Each point is reached from the start by the listed moves, each made once or not at all, plus a little noise. Is the number of moves made odd or even? Then give how often each move was made.

Moves:
(1): [ 35   0 -38 -10 -22]
(2): [ -6  69  -5 -14  21]
(3): [ 15  30  69  31 -33]
Start: [-20  21  -1   3 -10]
Points:
[ -4  53  68  28 -45] => odd (0, 0, 1)
[ 13  19 -42 -10 -30] => odd (1, 0, 0)
[ 29 120  22  12 -42] => odd (1, 1, 1)

Moves:
(1): [ 56 -11 -15  14 -17  16 -10  32   5  10 -20  13]
(2): [ -7  41  24  -7   2  17   9  -1 -26   8 -29 -10]
(3): [ 42  10  54 -46 -12  29 -14  36  -5 -35  14 -20]
(4): [ 12  17   9  44   0   3 -22 -28  17 -14  35  -3]
(5): [ -8   4  33   4  30 -18  12   1  23  -9 -16   4]
(6): [-11  -9 -15   9  10  40 -13   7   1  10   9  15]
(7): [ -9 -27  34  40 -11  -1  54 -10 -30 -32  19  12]
(8): [  6 -16  -2  43  -5   5 -13  39  -3 -27   5 -27]
(9): [ -9 -12 -14 -10 -19   6  13 -15  33   2 -28  -4]
(10): [  2   1  -5  10 -24  10 -12  29  25  64  29  -8]
(11): [-23  49 -47  -6  13  27  22  17  11   1  42 -10]
(12): [-18  21   0 -17 -26 -12 -13  29  16  -1 -12  37]
Start: [ -7   3   5  11 -19  -7   3  -2 -16   4 -13 -10]
Points:
[-67  97  -8  49 -22  55 -11 120  33  50  18  -3] => odd (0, 1, 0, 0, 1, 1, 0, 1, 0, 1, 1, 1)
[-61  13  69  81 -61  37  42  77  30  25 -37  17] => even (0, 1, 0, 0, 1, 1, 1, 1, 1, 1, 0, 1)
[-41  82  83  68 -24  85  34  73  19 -89  30 -20] => even (0, 1, 1, 1, 1, 1, 1, 1, 1, 0, 1, 1)
[-14  62  52  -1 -16 110  61  47 -70 -40  43 -14] => odd (0, 1, 1, 0, 0, 1, 1, 0, 0, 0, 1, 0)
[ 93  15  34  41 -60  90 -61  76  28  33  56 -10] => odd (1, 0, 1, 1, 0, 1, 0, 0, 0, 1, 0, 0)
[ 45 -40 -27  77 -59  60 -51 103  10  64  10 -14] => even (1, 0, 0, 0, 0, 1, 0, 1, 0, 1, 0, 0)
[-25  77  47  62 -69  96  23  71   7 -84  42 -17] => odd (0, 1, 1, 1, 0, 1, 1, 1, 1, 0, 1, 1)

Moves:
(1): [ 21  -1  -4 -10   2 -15  13  -1  -2  18 -13  -3   1  11 -10 -19 -13  12
   9   9   5 -11   1   7   0  10 -11]
(2): [ -7   5   0  -5 -11  15  12  -4 -19  -2   0  13   4  -4  13   2 -11  12
   1 -10  12   8  19  24  -2 -19   9]
(3): [ -2   5  11  -9  -1  12   1  -3  21  -4   8 -11  -5   7  -3  -8  -5  -2
  12  -4   6  -7  10   5  14   8  -5]
(4): [ 15   9   3  23  -3   1  14   2   3  -4  -1  10 -10  -4   3  -3  -5 -15
  -8  -4  16  -7  -6  -9   3  -2   4]
(5): [ -7   3   8  13  16 -16 -12   7  -7   3  -3   2   1  -6   1 -25   7  13
  -7   9 -27  -3  -3   9  -2   4   9]
(6): [-15 -11 -12 -10   1  32  -3 -10  10  -4  14   3 -11 -16   8 -10   8   2
  10  -3   7  -1  -1   3  -6  -8  -4]
(7): [-12  -6   3  15   1  -1  16 -16  -2   0   4   6  -6  -1   0   3  -1 -13
  -1  -7   5   3   2   3   2   3   1]
(8): [-10  18   3 -29 -16  11  34  10  21  12  17  10  -2  -1  -3  16   9   3
  38  -2 -15  -7  -1  18 -12   9  -5]
(9): [ 17  20 -24  -7  -3 -24 -19 -16  13  -7  -2 -16  -7 -28 -25 -24  21  -2
  16   6  16   9   7   0  14   5 -28]
(10): [  4   2 -14   9  -8  -5  -9  -6  -2  20  -7   7  -5   5   1  -7   6 -13
   0   9   3  -4   8   2  15 -14  -9]
(11): [ -1  -7  -1   3  -4  -2 -19  18  -2   0  27  -9  12   4  -8  -5   9   8
  -3  -8   9   6   0  12   1  -7  -6]
(12): [ 17   0   7   6   2 -11  16  -7  21  -3  -6   4 -20  -5   8  -1  13   2
 -11  16   3   8  -2   2  20  -8  -8]
(13): [ -5  -3   8  -9   3  12 -15   5  17  14   3  12  31   3   6   1 -16  -3
   9 -16  -4   6   1   6 -15  15  -8]
(14): [ -3   1  -7   1   9  -8  -7  -1  -2 -16 -10   2   5  10   2 -20   8 -20
   3  -2  -9   3  -3  -1 -13 -10   6]
(15): [ 10  -2   2   7  -9 -17  13   6  -8   5  -4  -8  -1  -3  21   0  -4 -14
   1  15   3  -7   0  10 -10   8  11]
(16): [ -4   6  14  11  29  19  -4  -4  24   5  -1 -11   7  -6 -12  30  15   0
   4   0   3  -4   0   7  -9  -6  11]
(17): [ -3   6   8  -5 -11   7  10 -19  -4  -6   9   4   3  -1  13   7  24 -13
 -12 -13  -1 -15 -12 -10   5   1   5]
(18): [-7  2 -3 15 -1 15 10  2 14 -1  1  0  9 -3 -1  3  5 15 -9 11 -3  5  4 -3
  0 -3 -3]
(19): [  3  -9  16  16  19 -25 -13   8 -15  -1  -5   0  12   9  10  13   1  21
   8  -4  -7  -2  -1 -22 -11   2 -11]
(20): [ 15  -8  13  12 -11   1   6  -5   5  -2   1   3   9  11  -4   8 -20   0
  18  20  -5 -12 -13  17   5  10   2]
(21): [-27 -20  -2  16 -14  17 -16 -13   4  10  -8  31   6   2  -1 -14   4  40
  -6  17  31  23  20   4  19   1  21]
(22): [ 15  -5  -1   3  -8  24  12  -4  -9  16 -16  -2   3   2   6 -28  17  -9
  19  -4  -8  25   0  18  17   7   6]
(23): [ 16  -7   7   1   6   1  -4   2  -3 -11   3   7  -4   1   2   5  16 -16
 -10   5  -6  -1  10  -5 -13  10  -9]
(24): [ -5  -6  -8  17  -3   4  -5  -2   7   2 -19   0  -7   9   7  -6   2  -6
   3 -12  -4   5  -3  17  -8   5   6]
Start: [ 12  26   4  -5  -8  17   4 -14   1  -4  15  28  -4   7 -24 -11  13  -1
 -14  20   1  15   5  21 -20  -1 -13]
Points:
[ 28  13  15  23  21  47 -43 -21  92  17  27  -5  48   7 -53 -28  20  44
  66  21  24   9  11  71 -36  29 -69] => odd (1, 0, 1, 0, 0, 1, 0, 0, 1, 0, 1, 0, 1, 0, 0, 1, 0, 1, 1, 1, 0, 0, 0, 1)
[ 44  27  20  54  -6   4 -18 -25  35 -24  30  27 -25 -17 -15 -70  31  31
  25  28  26  18  14  80   8 -10 -43] => odd (0, 1, 1, 1, 1, 1, 0, 0, 1, 0, 1, 1, 0, 0, 0, 0, 0, 0, 1, 1, 0, 0, 0, 1)
[  7  78  -3  50 -29  20  46 -57  58  14  -1  76 -14 -36  -6 -45 104  10
  -5  74  34  26  36  73   8 -34   8] => odd (0, 1, 0, 1, 1, 0, 0, 1, 1, 1, 0, 1, 0, 1, 1, 1, 1, 1, 0, 0, 1, 0, 0, 0)
[ 52  22   7  29 -58  52  89 -46  21  27   6  68  -4  45   1 -53  76 -40
  31  33 -13  31  16 121  -5  -7 -30] => even (1, 1, 0, 0, 0, 0, 1, 1, 0, 1, 1, 1, 0, 1, 0, 0, 1, 1, 0, 1, 0, 1, 1, 1)

Moves:
(1): [ -2   4 -14   5   5  -6 -19   8  -8  11   1  -6 -10 -10 -10   1 -18   2
   1 -19  -7  17   9   9]
(2): [-18   4  -6   6   0  -3   0  -1 -11  -2  -6  18   3  -3  20   6  -6  16
   3 -19  -5  -6 -14  25]
(3): [  6   0   4  -7   6  13 -12  -3   3   0  -5  -2  15   3   4 -17   0   0
   3 -12   0  13 -12   3]
(4): [  5  -8   3   9 -14   8  -8  -6   5   9 -12   2  12  -1  15  17   1  -1
 -11  -3  -5  -8 -19  -2]
(5): [  3   1  -4   0  -1   0 -17   2  -3 -20 -10  14   2   9  -5   3  -3  12
   2   7   6  10   1   5]
(6): [-11   1  15  12  18 -10  -9  -1  18   8  17   6 -12  -5   5   9 -12  -9
  -4   9  -3 -14   5  -9]
(7): [ 15   6  14  10   3  10   6  -3  10   0   5   7   2  -2  44  22   1  -5
  -1  10   0  19 -20  -9]
(8): [ -5 -13   3  -7  -6  -2  20 -15  -4  11  -7   2 -22 -17  -1 -15   3   2
 -11   9  48 -21   4   1]
(9): [  8   2   5  13   2  10   7   5  -6   6  18   1  -9   0   8 -16   2  -8
 -13   5  -2  13   2  -6]
(10): [  4  -7 -11 -12  -3  -8  -8  11   1  18  16   2  17  23  -4  -3  -5   7
 -14 -23  19  16  -2 -20]
(11): [ -2  -1  -7   0  -1 -15  -8   7   4  -4   2 -13 -14  -2   8 -16  16  -2
  -8  -8  -8 -12   4   4]
(12): [  7  -2  -7 -12   6   2   1  -7   1   0   0  15   7  -7   6   7  -4  15
  -5  -1  -5   0 -13  -2]
(13): [-10 -11  -6  -5   9  -8   2  11  15  -6 -12  -2   4   6   0  -7 -10  13
  12   4  -4  11 -22   1]
(14): [ -1   3  10 -12  26   3   0   9   7  10  -2  -4  -6   1   0   6   5   8
  -7   9   0 -13  18  12]
(15): [  8  -3  -1 -20   0   3  -4 -21  10  -2   7   1   5  15  -8  -1 -16  -4
  -7 -16 -10   3  -4 -15]
(16): [  1 -11   5 -10  -6  14 -14   8   8   5   8  18   1   9  18  17  -7   0
  -6   6   7 -29  -4   3]
(17): [ -3  -6  -5 -18   6 -14  -7  16   0   5  -7  -1  -1   4  -3   3   0   0
  -7  -1 -11   0  -9  -6]
(18): [ -8 -25  -6  -5   7  -1 -15  -9  -4 -18  29 -14  -1 -26   4 -10   0  -4
 -26  -5  -3  12  -7  26]
(19): [  8 -14   6  -4  -1  -3  11  -2   1  18  -3   5  -5   6  11  11   2   2
   8  -8  15  -6 -23   4]
(20): [ -3  -5   1   2 -11  -3  -5   2  -5  21 -14   2   2  -1   9  -7  12  15
   5  -1 -14  -6  18  15]
(21): [ -7  -2 -20   5  22  -2   2 -14  22  21  11   4   4  26  16  -9  21 -33
 -12  13  18   5 -29   0]
(22): [ -9  17  -4  -5  -3  11  12  -2  13 -17   1  25  -6 -14 -10  -1   2  17
   4 -12  11   0   2   0]
(23): [ -1  15  10  -6  -6 -16   3   0   4  16  10  -2  17   5  -8   0 -10  10
 -17  15  -4 -10  -5   3]
(24): [  9  -3  10   3  -9   4   6   8   8  -2  -4  16  11  -9   6 -24 -25  13
   7 -33  -8  12   8   7]
Start: [  1  10   7   5 -20  -7  20 -11  -9  10 -15  12 -10  17 -33  26  11  -6
 -16  24   2   5  -8   7]
Points:
[-31 -30  14 -14  41 -19  36 -25  34  72  28  38 -65  -8   7  -4  46 -17
 -80  44  61 -25 -28  47] => even (0, 0, 0, 0, 0, 1, 0, 1, 1, 0, 0, 0, 0, 1, 0, 0, 1, 1, 1, 1, 1, 1, 0, 0)
[ -15  -35   -5  -72   49  -35  -59  -23   46   73   55   31   -1   55
  -24    6  -29  -14 -121   16   62   -6  -43   23] => odd (1, 0, 1, 0, 1, 1, 0, 1, 0, 1, 0, 0, 0, 1, 1, 1, 1, 1, 0, 0, 1, 0, 1, 0)
[-24 -50  21 -13  -6  -6  15 -19  29  45 -12  39 -33 -31   7 -10  12  20
 -55  12  35  -3 -68  33] => odd (0, 0, 1, 1, 0, 1, 0, 1, 1, 0, 0, 0, 1, 0, 0, 0, 1, 1, 1, 1, 0, 1, 0, 0)
[ -5  10  -5  -6  16 -27  22  14  51  97 -28  80   1  18  81  24   0  55
 -57 -24 -22  21 -99  64] => even (1, 1, 0, 1, 0, 0, 1, 0, 1, 0, 1, 1, 1, 1, 0, 0, 1, 0, 1, 1, 1, 1, 1, 1)
[ -5  -5  14  -3   4 -27 -33  -2  45  29 -30  37   4  14  48  18 -60  14
 -28 -60 -60  41 -82  17] => odd (1, 1, 1, 1, 0, 1, 1, 0, 0, 0, 1, 0, 1, 0, 1, 0, 1, 0, 0, 0, 0, 0, 0, 1)
[-10  18 -32 -17  -2 -37  12   3  38  46   9  60  16  62 -12 -22  33  39
 -64  22  23  34 -50   9] => even (0, 0, 0, 0, 1, 0, 0, 0, 1, 1, 1, 1, 1, 0, 0, 0, 0, 0, 0, 1, 1, 1, 1, 0)
[ -15  -41  -24  -64   20  -18  -44  -22   65   20   38  105   17   46
   32   -1  -24   25  -79  -77   26   11 -106   35] => odd (0, 1, 1, 0, 1, 1, 0, 0, 0, 1, 1, 1, 0, 0, 1, 1, 1, 1, 1, 0, 1, 1, 0, 1)
[ -16  -39  -54  -40    3   -4  -23  -45   32   60   -2   61   39   34
   20   12  -11   39  -56  -78   11   56 -120   52] => odd (1, 1, 1, 1, 0, 0, 0, 0, 0, 1, 0, 1, 1, 0, 1, 0, 0, 1, 1, 1, 1, 1, 0, 0)
[-21 -23  15 -54  20 -78  12  25  33  63 -22  69 -10  28   1   8 -37  78
 -56 -15  46 -27 -56  31] => odd (0, 1, 0, 0, 1, 1, 0, 1, 0, 1, 1, 1, 1, 1, 0, 0, 1, 0, 1, 0, 0, 0, 1, 1)
